Each row is a point. The last column is the point's height on a tilted bowl or saddle (a function of degree 2), plus a little noise. Count its main directions that bend up, bend down and stay straight.

Points (10 x 3):
[[ 0.11 -0.41 -0.32]
 [-0.76  0.08 -0.42]
 [-0.41 -0.21 -0.44]
 [-0.62 -0.34 -0.37]
 [ 0.35  0.26 -0.07]
 [ 0.85  0.00 -0.28]
 [-0.05  0.07 -0.34]
 [-0.02 -0.04 -0.40]
 [-0.03 -0.09 -0.43]
 [ 0.15  0.15 -0.25]]
Directions: 1 up, 0 down, 1 straight

Points:
[[-0.46  0.62 -0.15  0.43]
 [-0.43  0.69  0.42  0.51]
 [ 0.27 -0.12  0.41  0.29]
 [ 0.30 -0.33  0.04  0.25]
 [ 0.18 -0.43 -0.27  0.29]
 [ 0.15 -0.04  0.13  0.19]
 [ 0.42 -0.41 -0.09  0.31]
 [ 0.61  0.17  0.06  0.37]
 [ 0.09 -0.74  0.60  0.55]
 [-0.03 -0.02 -0.25  0.21]
 [-0.33  0.28  0.13  0.25]
 [ 0.06  0.17 -0.41  0.28]
 [ 0.06 -0.41  0.03  0.24]
 [-0.05  0.55  0.60  0.48]
 [ 0.02  0.38 -0.38  0.33]]
Directions: 3 up, 0 down, 0 straight

Points, 47 rows:
[[ 0.27 -0.22  0.71 -0.50  0.12 -0.51  0.12]
 [ 0.08  0.22  0.10  0.17  0.13  0.08 -0.07]
 [-0.32  0.18  0.23 -0.23 -0.19 -0.31  0.21]
 [-0.17 -0.52  0.58 -0.28 -0.05 -0.57 -0.09]
 [ 0.08  0.07 -0.33 -0.52 -0.09  0.52  0.37]
 [-0.49 -0.08 -0.03  0.09 -0.02 -0.14  0.30]
 [ 0.64  0.47 -0.02  0.23 -0.39 -0.21  0.22]
 [-0.56 -0.06 -0.59  0.32 -0.08 -0.49  0.90]
 [-0.19 -0.15 -0.03  0.11  0.39  0.21 -0.09]
 [ 0.51  0.35 -0.56  0.42 -0.01  0.06  0.30]
 [-0.30 -0.04  0.14  0.04 -0.16  0.15  0.19]
 [ 0.46 -0.35  0.01 -0.08  0.29  0.24  0.01]
 [ 0.02  0.17  0.26 -0.38 -0.34  0.09  0.10]
 [ 0.06 -0.03 -0.58 -0.40 -0.08 -0.11  0.10]
 [-0.26 -0.25  0.30  0.42  0.07 -0.30  0.08]
 [-0.07 -0.55  0.04 -0.34  0.38 -0.28 -0.04]
 [-0.43  0.69 -0.42 -0.06  0.01 -0.14  0.07]
 [ 0.16 -0.24 -0.34  0.47 -0.28 -0.14  0.39]
 [ 0.17  0.36  0.58  0.05 -0.36 -0.13  0.34]
 [-0.05  0.34  0.16 -0.32  0.30  0.51  0.15]
 [ 0.01  0.64  0.34  0.34 -0.18 -0.40  0.21]
 [ 0.20 -0.11 -0.16  0.64  0.02 -0.83  0.73]
 [ 0.22 -0.42 -0.33  0.45 -0.09  0.18  0.18]
 [ 0.10 -0.45  0.40 -0.19  0.73  0.09  0.04]
 [-0.45 -0.21 -0.17  1.17  0.00  0.03  0.14]
 [ 0.12  0.18  0.41  0.30  1.20  0.41 -0.46]
 [-0.56  0.18 -0.08 -0.12 -0.60 -0.22  0.60]
 [ 0.40 -0.29 -0.59 -0.42  0.18  0.07  0.27]
 [-0.53  0.41  0.31  0.52  0.00  0.42 -0.01]
 [ 0.14  0.09 -0.31 -0.32  0.33 -0.48  0.12]
 [ 0.12 -0.48 -0.25  0.15 -0.60 -0.53  0.09]
 [ 0.00 -0.14 -0.12  0.26  0.14  0.29 -0.06]
 [-0.16  0.20  0.46  0.42  0.66 -0.13 -0.10]
 [-0.05 -0.31  0.58  0.12 -0.63  0.11  0.41]
 [ 0.22  0.53 -0.13  0.09  0.59 -0.01 -0.20]
 [ 0.19 -0.23  0.05  0.45 -0.09 -0.29  0.14]
 [-0.14 -0.16 -0.02  0.61 -0.27  0.13  0.25]
 [ 0.22 -0.28  0.41  0.13  0.09 -0.10 -0.06]
 [ 0.40  0.22  1.09  0.44  0.22 -0.77  1.27]
 [ 0.55  0.17  0.02  0.49  0.20  0.08  0.07]
 [ 0.10 -0.40 -0.39 -0.47  0.32 -0.18  0.13]
 [-0.23  0.54 -0.12 -0.22  0.19 -0.11 -0.02]
 [-0.61 -0.02 -0.11  0.07 -0.72 -0.23  0.87]
 [ 0.81 -0.03  0.25 -0.17 -0.64  0.05  0.30]
 [ 0.77 -0.50 -0.15 -0.39 -0.07 -0.28 -0.24]
 [-0.03 -0.20 -0.15  0.01  0.11 -0.05  0.00]
 [ 0.35 -0.11 -0.27 -0.09  0.18  0.11  0.08]]
Directions: 4 up, 2 down, 0 straight

Points:
[[-0.88  0.43 -0.32  0.37  0.05 -0.10  0.35 -0.10 -0.79]
 [ 0.19 -0.23 -0.72 -0.08  0.17  0.49  0.09  0.14  0.28]
 [ 0.29 -0.01 -0.11  0.29  0.42  0.10  0.02 -0.42  0.07]
 [-0.61  0.25  0.17  0.34  0.44  0.46  0.25  0.36 -0.53]
 [-0.20  0.21  0.18 -0.33 -0.35 -0.38  0.04  1.29  0.01]
 [ 0.71 -0.14 -0.14  0.23 -0.18  0.34  0.17  0.09 -0.09]
 [-0.19 -0.15 -0.14 -0.45  0.15  0.88 -0.10  0.01  0.00]
 [ 0.20 -0.38 -0.65 -0.87 -0.07  0.29 -0.19  0.58  0.89]
 [ 0.86  0.31 -0.33 -0.24  0.46 -0.25  0.13 -0.12 -0.34]
 [-0.13 -0.49  0.21 -0.29  0.24  0.51  0.49  0.09 -0.49]
 [-0.42 -0.15 -0.34  0.13  0.14  0.09 -0.05 -0.11  0.06]
 [ 0.33 -0.10 -0.24 -0.14 -0.12  0.17  0.21 -0.18  0.17]
 [ 0.15 -0.22 -0.20 -0.06  0.17 -0.84  0.22  0.07  0.15]
 [-0.26  0.13  1.36 -0.29 -0.59 -0.30  0.17  0.28 -0.29]
 [ 0.02  0.13  0.48  0.47 -0.61 -0.53 -0.21 -0.22  0.50]
 [-0.33 -0.35 -0.07 -0.16 -0.40  0.16  0.14 -0.44  0.14]
 [ 0.20 -0.22  0.11 -0.27  0.26  0.21 -0.42 -0.13 -0.17]
 [ 0.03  0.47  0.39 -0.32  0.03 -0.32  0.10 -0.36  0.20]
 [ 0.51  0.47 -0.19  0.01 -0.11  0.07  0.24 -0.21 -0.11]
 [-0.14  0.22 -0.53 -0.01  0.22 -0.42 -0.16 -0.27  0.30]
 [-0.19 -0.45 -0.18  0.08 -0.80  0.70  0.11 -0.15  0.26]
 [ 0.15  0.15 -0.38 -0.07 -0.57 -0.41 -0.62  0.11  0.06]
 [ 0.28 -0.28 -0.85  0.31  0.20  0.09 -0.18 -0.06 -0.18]
 [ 0.06 -0.40  0.14 -0.57 -0.16  0.34 -0.12  0.11 -0.16]
 [-0.25 -0.77  0.17 -0.19 -0.29 -0.43  0.13 -0.40  0.21]
 [-0.06 -0.01  0.08 -0.01  0.39 -0.15 -0.21 -0.39  0.24]
 [ 0.39 -0.41 -0.07  0.15  0.15  0.28 -0.11 -0.16 -0.06]
 [-0.49  0.42 -0.01 -0.13 -0.04  0.76  0.41 -0.15 -0.56]
 [ 0.49 -0.37 -0.36 -0.33  0.58 -0.44  0.31  0.07 -0.20]
 [ 0.43  0.20 -0.15 -0.02  0.17  0.01 -0.19 -0.65  0.10]
 [-0.32 -0.23  0.00  0.04 -0.26  0.11  0.29 -0.01 -0.11]
 [-0.18  0.50  0.38 -0.21  0.22  0.27  0.24  0.55 -0.56]
 [ 0.47  0.58  0.08 -0.10  0.03  0.21 -0.23 -0.04 -0.46]
 [-0.19  0.46 -0.09  0.31 -0.55  0.37  0.27 -0.12 -0.49]
 [-0.20  0.38  0.17  0.34  0.13  0.02  0.07  0.02 -0.16]
 [ 0.03  0.34 -0.11  0.72  0.11 -0.14  0.06  0.27 -0.57]
 [-0.21  0.25 -0.05  0.27 -0.02 -0.24  0.37  0.40 -0.47]
 [ 0.08 -0.40  0.55 -0.48  0.40 -0.09 -0.31 -0.56 -0.36]
 [-0.36 -0.08  0.21  0.20 -0.54 -0.05  0.20 -0.32  0.03]
 [-0.58  0.49  0.01  0.23 -0.05 -0.20  0.42  0.11 -0.69]
 [-0.32  0.29  0.07 -0.27 -0.17 -0.16 -0.26  0.11 -0.12]
 [ 0.98 -0.14 -0.07 -0.32 -0.17  0.29  0.00  0.59 -0.08]
 [ 0.06  0.54 -0.15  0.20 -0.24 -0.27  0.18  0.15 -0.31]
 [-0.18  0.01 -0.03  0.08  0.46  0.13  0.15  0.64 -0.30]
 [ 0.38 -0.69  0.15 -0.19 -0.41  0.23 -0.12 -0.32  0.12]
 [-0.71 -0.50  0.36  0.19 -0.22 -0.42  0.19 -0.02 -0.35]
 [ 0.22  0.09 -0.70  0.42  0.07 -0.05  0.03 -0.05 -0.34]
 [ 0.13 -0.41 -0.26 -0.52 -0.83  0.68  0.07  0.16  0.62]
 [-0.36  0.39  0.11  0.38  0.26 -0.67 -0.10 -0.60  0.66]
 [ 0.29 -0.13  0.42  0.12 -0.13  0.56  0.04 -0.58  0.08]
 [ 0.71  0.50 -0.07  0.53 -0.12  0.09 -0.63 -0.18 -0.76]
 [-0.69  0.07  0.68  0.26  0.35 -0.68  0.43 -0.27  0.08]
 [ 0.42 -0.54  0.13 -0.13 -0.03 -0.09 -0.46 -0.02 -0.11]
 [-0.22  0.73  0.33  0.42  0.21  0.02 -0.18  0.33 -0.34]
 [-0.35  0.06  0.30  0.27 -0.54 -0.02 -0.18  0.21 -0.08]
 [ 0.02  0.18  0.16 -0.21 -0.19 -0.64 -0.01 -0.17  0.37]
 [ 0.12 -0.18 -0.80  0.00  0.68 -0.01  0.35 -0.32  0.16]
 [ 0.37  1.03 -0.11 -0.45  0.43  0.12  0.56 -0.23  0.07]
 [ 0.71 -0.11  0.12 -0.16  0.31 -0.17  0.21 -0.23 -0.11]
 [ 0.58  0.15  0.03 -0.16 -0.39 -0.03 -0.21 -0.06 -0.10]
 [ 0.02 -0.18  0.29  0.98 -0.10  0.03  0.04 -0.22  0.26]
 [ 0.10 -0.09 -0.56 -0.42  0.04  0.13  0.44  0.14  0.43]
 [-0.04 -0.02 -0.53  0.26  0.25 -0.04 -0.58 -0.34  0.18]
 [ 0.41  0.74  0.29 -0.15 -0.12 -0.66 -0.17  0.14 -0.18]
 [-0.01  0.04  0.45 -0.24  0.37  0.87  0.05  0.20 -0.39]
 [-0.02  0.79  0.30  0.15 -0.41  0.19  0.20  0.53 -0.78]
 [ 0.63 -0.08 -0.61  0.17 -0.44 -0.89  0.11 -0.49  0.46]
 [-0.15 -0.53  0.18  0.08  0.35 -0.11 -0.36 -0.24  0.06]
 [ 0.46 -0.34  0.07 -0.19  0.28 -0.59  0.00 -0.02 -0.06]
 [ 0.18  0.17  0.45  0.27 -0.05 -0.58  0.24  0.19  0.20]
 [ 0.59  0.11  0.26  0.50  0.10 -0.12 -0.02  0.32 -0.16]
 [ 0.18  0.09  0.87  0.37 -0.24  0.09 -0.08 -0.39  0.54]
 [-0.09 -0.45  0.35 -0.20 -0.18 -0.17  0.39  0.17 -0.03]
 [ 0.34 -0.02 -0.27 -0.13  0.34 -0.22 -0.20 -0.32  0.04]
 [-0.28 -0.40  0.16  0.28 -0.20 -0.87  0.12 -0.14  0.26]]
Directions: 3 up, 3 down, 2 straight
